Each point is reached from the start by the listed moves, each made once or not at all, plus a little noise. Say if it took an odd or an even number of moves. Then give how often each move was made.
In the rows, 128 means zero.

Moves:
(1): [161 153 144]
(2): [ 93 134 153]
(3): [124  83 153]
Start: [145 127 146]
Points:
[139 110 218] => odd (1, 1, 1)
[109  86 201] => even (0, 1, 1)
[140  81 169] => odd (0, 0, 1)

Moves:
(1): [151 118 152 143 145 120 149 134 122  89  96]
(2): [125 154 134 130 115 142 117 112 157 134  73]
(3): [ 99  79 158  84 134 140 105 133 124 147 123]
(4): [131 145 134 134 139 106 106 143 127 110 108]
(5): [114 152 120 134 158 163 110  93 117 134 139]
(6): [120 138 149 142 130 142 112 122 125 108 118]
(7): [122 115 145 144 142 129 119 144 139 135 142]
(8): [134 138 100 104 116 143 136 139 106 108 120]
(9): [144 110 103 130 155 120  84  96 144 126 122]
Start: [117 100 139 147 140 123 123 121 118 114 133]
Points:
[133 122 112 147 170 123  47 109 109  55  95] => even (0, 0, 0, 1, 0, 1, 0, 1, 1)
[114 104 162 168 168 101  93 153 131 103 129] => even (0, 0, 0, 1, 0, 0, 1, 0, 0)
[115 134 198 206 215 144  77 115 104  47  95] => odd (1, 0, 0, 1, 1, 1, 1, 0, 0)
[118  77 198 141 190 127  28  89 147  56   7] => even (1, 1, 1, 1, 0, 1, 0, 0, 1)
[110 147 162 163 143 142  71 139 131  69  57] => odd (0, 1, 0, 1, 0, 1, 1, 1, 0)
[106 135 168 163 130 149  95  97 144 102  67] => even (0, 1, 0, 0, 0, 1, 0, 0, 0)
[107 129 147 187 206 179  22  47 157 108  90] => odd (0, 1, 0, 0, 1, 1, 1, 0, 1)

Moves:
(1): [167 116 112 131  85 127 128 142 138 122 118 163 138 144 149  88 116 134
 112 142]
(2): [ 81  92 136 113 135 139 123 136 147 147 101 158 131  98 124 132 139 130
 124 101]
(3): [121 108 152 139 116 112 116 122 107 126 148  89 104 111 118 105 128 134
 119 150]
(4): [105 109 137 128 151 145 100 138 116 162 134 114 144 133 134 146 125 118
 143 123]
(5): [131 132 136 103 117 140 124 110 146 138 121 137 130 127 117 119 127 112
 110 140]
(6): [142 108 156 145 147 139 166 105 120  99 105 144 125 144 171  98 116 113
 112 100]
(7): [121 113 139 127 106 140 135 130 134 132 139 128 121 123  93  99 119 103
 125 155]
(8): [126 123 125 139 106 106 118 118 120 130 106 130 137 125 128 131 156 126
 127 131]
(9): [113 142 103 154 145 130 120 124  98 145 178 117 130 123 144 137 158 103
 117 121]
(10): [142 114 124 106 126 143 132 129 103 100 119 122 110 121 115 139 152 123
 122 132]
(11): [139 136 132 144 124 145 131 112 128 120 127 100 138 133 130 131  98 107
 128 123]
(12): [141 124 103 127 116 144 128 129 126 134 130 123 128 131 121 129 136 138
 132 139]
(13): [118 116 125 139 137 162 118 134 130 116 126  99 129 132 124 123 118 126
 141 120]
(14): [126 164  99 141 113 141 120 144 136 127 102 122  78  96 119 116 127 129
 133 123]
(15): [132 103 124 124 115 146 115 118 118 119 116 127 131 136 127 142 138 147
 147 112]
(16): [132 121 134 109 114 116 132 122 116 126 130 126 111 139 153 134 150 113
 103 148]
(17): [140 107 131 120 131 106 125  92 119  95 113 119 127 129 117 153 151 110
 146 135]
(18): [107 121 143 138 117 116 120 106 121 124 124 142 152 113 116 140 132 129
 133 149]
(19): [121 148 166  93 127  98 115 141 131 143 104 102 112 103 165 125 126 131
 155 123]
(20): [142 122 140 117 134 130 130 137 134 137 152 138 128 134 135 144 143 120
 113 141]
Start: [129 126 151 155 137 148 110 111 108 127 144 124 152 109 122 127 129 126
 141 134]
Points:
[153  31 234 117  41 145  81  25  87  60  10 126 101  30 163  97 183  81
 131 141] => even (1, 1, 1, 0, 1, 1, 0, 1, 0, 1, 1, 0, 0, 1, 1, 0, 1, 1, 1, 1)
[140 102 141 117  54 235  44 148 125 170  83  86 109  80 120  62 109 111
 187 158] => odd (1, 0, 0, 1, 1, 0, 1, 0, 0, 0, 0, 1, 1, 1, 1, 0, 0, 0, 1, 0)
[119  25 154 103  13 195  92  82 133 147 104 200 171  95 100  81 165 107
 107 192] => even (1, 1, 0, 0, 1, 0, 1, 0, 0, 0, 0, 1, 0, 0, 1, 1, 0, 1, 0, 0)
[206  40 164 111  20 167 107  46  70  68 137  74 108 114  82  70 158  44
  88 249] => odd (1, 0, 1, 0, 1, 0, 1, 0, 0, 1, 1, 1, 0, 0, 0, 1, 1, 0, 0, 0)

Moves:
(1): [156 115 150 122 146 108 141  91 133 107 141 124 117 117 130 137 127  97
 143 145 129 117 126 151 128 126]
(2): [120 125 129 117 139 123 125 152 141 120 123 139 113 113 147 115 121 123
 131 125 135 121 129 135 131 119]
(3): [112 147 117 139 103 124 111 112 150 119 117 132 159 116 110 124 140 112
 136 141 141 120 117 126 158 127]
(4): [119 116 124 127 142 138 133 140 116 125 133 143 136 132 116 121 125 153
 125 105 122 144 118 147 134 134]
(5): [143 121  96 107 140 148 135 119 147 125 139 151  97 125 112 124 122 136
 109 119 127 116 136 105 124 164]
(6): [151 111  89 136 119 127 132 136 135 134 120 135 107 139 129 111 153 143
 121 128 135 124 133 115 119 137]
(7): [132 112 140 148 128 123 146 112 115 106 114 114 117 139 119 154 141 119
 120 127 140 133 113 116 116 126]
(8): [118 119 124 128 130 135 144 143 140 128 137 114 123 126 117 136 150 132
 137 130 119 140 114 125 135 154]
(9): [120 131 127 129 131 111 140 111 123 124 116 121 133 135 121 127 111 134
 134 146 113 107 130 114 125 118]
(10): [133 139 133 115 136 131 127 119 109 112 134 108 123 129 116 122 121 133
 126 115 146 124 138 126 146 120]
(11): [110 158 142 112 129 105 104 124 115 120 121 122 156 113 133 140 137 137
 146 116 136 128  92 164 119 130]
(12): [111 135 116 131 151 151 114 124 111 152 158 157 114 111 136 124 129 152
 140 147 109 108 125 118 112 130]
(13): [135 127 121 108 109 146 125 139 129 117 136 116 128 127 143 130 116 123
 129 139 115 124 117 119 135 131]
(14): [122 133 131 126 133 128 127 111 121 127 110 133 136 147 122 124 136 137
 123 128 111 135 117 118 108 120]
(15): [139 138 127 124 110 135 140 133 124 139 134 134 134 141 135 129 137 132
 145 141 124 115 124 130 108 124]
(16): [102 122 145 134 128 108 154 121 126 103 130 137 135 109 127 112 104 137
 119 149 113 140 124 117 146 127]
(17): [144 148 143 131 158 147  92 137 106 147 134 138 109 129 125 148 118 105
 129 123 115 120 129 111 127 120]
(18): [129 124 131 111 143 116 115 107 124  96 128 150 121 115 129 132 129 142
 121 135 138 146 135 121 135 123]
(19): [139 105 125 104 127 139 109 123 123 160 116 105 123 117 107 145 158 115
 116 127 117 149 132 127 157 108]
(20): [152 107 154 120 120 108 119 143 135 138 142 140 158 143 114 122 109 116
  97 136 115 117 133 153 124 159]
(21): [139 122 131 129 119 128 136 128 126 136 132 114 123 128 122 139 134 140
 131 127 111 111 133 132 129 132]
(22): [118 139 109 104 120 143 120 123 109 127 118 142 144 131 144 125 129 127
 126 142 117 125 122 124 126 135]
(23): [110 146 127 105 148 128 139 132 136 110 131 120 101 131 128 145 114  99
 114 162 102 146 125 118 147 134]
(24): [126 129 133 126 140 124 134 102 137 157 144 140 141 131 131 136 146 138
 111 115 116 137 118 131 145 140]
Start: [131 101 128 136 131 137 107 117 105 118 140 115 130 132 130 130 132 135
 116 135 142 136 123 146 117 143]
Points:
[135 106 115  53 149 109 114  66  43 116 147 121 116  77 140 123 156 168
 159 207  91  66  93 165 128 114] => even (1, 1, 0, 0, 0, 1, 0, 0, 1, 1, 1, 1, 0, 0, 1, 1, 0, 0, 1, 0, 1, 1, 0, 0)
[134  98  58  18 213 182  98  81  70 107 180 129  66  94  89 152 188 150
 111 163  91 148  78 161 155 209] => odd (1, 0, 0, 1, 1, 1, 0, 1, 0, 1, 1, 1, 0, 0, 0, 0, 0, 0, 1, 0, 0, 1, 1, 0)
[125  77 134  61 198 131 143  31  96  65 153 115  64 101  76 177 142 129
  28 160 120 202 119  84 208 162] => even (0, 0, 0, 0, 1, 0, 1, 0, 0, 1, 0, 0, 0, 0, 0, 1, 0, 1, 1, 0, 0, 0, 1, 1)
[183  61  87  79 194 184  75  37  95 105 188 224 119 137  85 158 181 148
  61 175  71 121  57 106 123 249] => odd (1, 0, 1, 1, 1, 1, 1, 1, 0, 0, 0, 1, 1, 1, 0, 0, 1, 1, 0, 1, 0, 1, 0, 1)
[120 111 206  36 202  98  72 106  69 131 156 165 154 114 102 172 136 144
  58 159  34 179  69 187 163 147] => odd (0, 1, 0, 1, 0, 0, 0, 0, 0, 0, 1, 0, 0, 1, 1, 1, 1, 1, 1, 1, 1, 0, 1, 1)
[124  63 186  76 156 111 166 115 113 109 166  84 119 129  93 170 151  98
  52 183  89 176  92 141 194 176] => even (0, 1, 0, 0, 0, 0, 1, 1, 0, 1, 0, 0, 0, 0, 1, 1, 0, 0, 1, 1, 0, 0, 1, 1)
[156  71 108  35 187 121 140  43  49  42  94 122  73 151 109 153 171 126
  96 200 107 155  99 124 132 102] => odd (1, 1, 0, 1, 0, 1, 1, 0, 1, 1, 0, 0, 0, 1, 1, 0, 0, 1, 1, 0, 0, 1, 1, 0)
[124 121  25  25 180 203 137 109  85 123 188 183  65 141 152 104 120 190
  91 183  68  88 104  94 134 194] => even (0, 1, 0, 1, 1, 1, 0, 0, 1, 1, 0, 1, 1, 0, 1, 0, 0, 0, 0, 0, 0, 1, 1, 1)
[ 74 172  53  55 123 192  86 118  65  92 152 137 157 139 122 125 182 177
 149 196  83 130  28 141 129 186] => even (0, 0, 1, 1, 0, 1, 0, 1, 0, 1, 1, 1, 1, 1, 1, 0, 0, 0, 0, 0, 0, 1, 1, 0)
